Rows are points. Each copy is the shape, with its points in the same order, stretched, turned, moved and blurred by noise. Some copies are also mirrored. Which?

Shape (7 x 3)
[[-21 -14  15]
 [ 14  -4  30]
 [  1 -21  -5]
 [ -9   5 -18]
 [ 46  81   8]
 [  6  -9   3]
 [ -4  -4  27]]
Copy 1 (7 x 3)
[[ 13 -32  -2]
 [ -8 -22  35]
 [ 16   0  -7]
 [ -4   1 -24]
 [-95   7  45]
 [  3  -6   6]
 [ -2 -32  20]]
Copy 1 is: only turned
Copy 2 (7 x 3)
[[ 22  -9 -32]
 [ 14   3   7]
 [ -3 -23 -14]
 [-12   3 -32]
 [-27  73  22]
 [  1  -4  -9]
 [ 16   5 -10]]
Copy 2 is: mirrored
Copy 3 (7 x 3)
[[ 26  -3  -3]
 [  2 -14  22]
 [ 11 -17 -15]
 [  0   3 -17]
 [-76  24  49]
 [  4 -13   0]
 [ 16  -2  13]]
Copy 3 is: mirrored

Shape (10 x 6)
[[ -5  28 -67   0  57  54]
 [-17  12  15  18 -10  -9]
 [-39 -44 -54  43  13 -11]
 [ 46 -23 -16   5 -32   6]
 [ 23   8 -22 -20 -49  12]
 [ 11  -8  18 -10  30 -10]
 [ -3 -12   0 -23   0  -1]
 [ 27   9   8  -7  44 -16]
 [-30 -34  21  12  19  -5]
 [ 16 -50  40  -9 -24  27]]
Copy 1 (10 x 6)
[[ 14   6  30   5  20  95]
 [ -3 -14   6 -34   7  -2]
 [-11 -21 -94 -13  13  41]
 [ 32   9 -15  34 -25 -36]
 [ 55  21   7  -6 -22 -30]
 [-41  25  13  -1  27  -2]
 [ -6  35  -8 -14   3   0]
 [-30  12  35  19  48  -2]
 [-43  10 -32 -33   4   8]
 [-23  39 -16  -8 -66 -28]]
Copy 1 is: mirrored
Copy 2 (10 x 6)
[[ 36  32 -15 -12 -46  68]
 [-10  -6   6  24   1  27]
 [-15 -20  24 -30  -2  74]
 [ 14 -29  23  -3 -36   7]
 [ -6  -2  23   8 -50  -4]
 [ 31   4   6   5  15  16]
 [  6   8  10  -6  -2   7]
 [ 47   7  12  17   6  25]
 [ -2 -11  -1 -10  28  30]
 [  4 -31 -13 -18  -1 -19]]
Copy 2 is: mirrored

Shape (13 x 9)
[[ 24  30  -5   9  -9 -10 -11 -17  18]
 [ -2 -52  35   6 -55 -16 -15  -7 -36]
 [  6 -28  33 -30 -25  13   5 -11 -40]
 [-28 -13  37  -5   6 -19  15 -18  -4]
 [ 18  34  -2   8 -12 -13 -24 -49  18]
 [ -6 -22  29  22  13  34  16 -17 -10]
 [ 11 -29  33   0  39 -15  28  15   0]
 [-25 -20  21  -7  34  -8 -19  -1  25]
 [ 31  18  41  18 -16   6   8 -21  30]
 [  8  13 -10  34 -19 -20 -18 -58 -13]
 [  4  67  -9  26 -24   0   3 -22  36]
 [  8  42  31  39 -19  -3 -22  17  -1]
 [-17 -26  22  20  14  19  28  35  24]]
Copy 1 (13 x 9)
[[ 27  33 -14  10  -8 -22 -18 -27 -28]
 [ -1 -33  31 -95 -23   5 -30 -40 -11]
 [ 20 -11  16 -75 -14  30  15  11  -7]
 [ -2 -27  24  -3  25  37   9 -24 -19]
 [ 53  24  -6   7   2 -14 -28 -44 -20]
 [-22 -22  16 -17  -3  44 -11  14  35]
 [-53 -31   0   6   7  14  39 -15   6]
 [-26 -29  33  10  49 -17  17 -29  -2]
 [  8  42  12   9 -24  23 -11 -46  12]
 [ 45 -13 -16 -15 -11  -2 -61 -43 -15]
 [ 44  63  -7  44 -15  -2 -46 -14 -44]
 [-19  49 -36 -20   2  19 -34 -29 -17]
 [-64 -11  38  20  -2  10   4  17   5]]
Copy 1 is: mirrored
Copy 2 (13 x 9)
[[-25   4 -18  10 -16  14   4 -26  -1]
 [ 10  10  -2  20 -20  -5  21  74  -1]
 [ 36   5   3  25   2   7  28  22 -22]
 [  0 -31  17  -2  -2 -18  16  26  18]
 [-30  17 -31  -4  -4  18  14 -30  10]
 [ 13  -6   1   5  19 -19 -16  33   8]
 [ -1 -30  32  15 -19 -57  -6  22  -9]
 [ 10 -13  26 -19 -26 -42 -15  25  31]
 [-15   1 -23  34 -10  -8   5 -17  23]
 [-43  18 -31 -10  12  16  10   8  -2]
 [-37  -5 -26  17  -5  46  -9 -43  19]
 [-22  18  14  44 -12  11 -10   0  29]
 [ 15 -39  25  15 -20 -33 -36  37  17]]
Copy 2 is: mirrored
Copy 3 (13 x 9)
[[ 13 -18  20   0  21 -17  44 -11  26]
 [ 15  -8  -1  25 -19  50 -40  31 -62]
 [  4  32  33  28 -41  22 -38  35 -32]
 [  3  33 -20  32 -24   6   3  33 -33]
 [ 24 -34  27  17   9 -31  61  -3  11]
 [-14  -2 -21  35 -29   0 -27  -6  -8]
 [-45  48  -9  28  -9  23   3  -3  -5]
 [-46  -1 -27   4 -19  -1  18  29  -8]
 [ 10 -16  14  32 -10  30  28 -12  46]
 [ 38 -36   8  33  14 -42  41 -14 -36]
 [ 47 -32  -1  -8  33 -34  54 -18  50]
 [ 14 -33 -24  18  54   8   1  12  40]
 [-35  10 -51  -8 -13  29 -24  -9  21]]
Copy 3 is: only turned
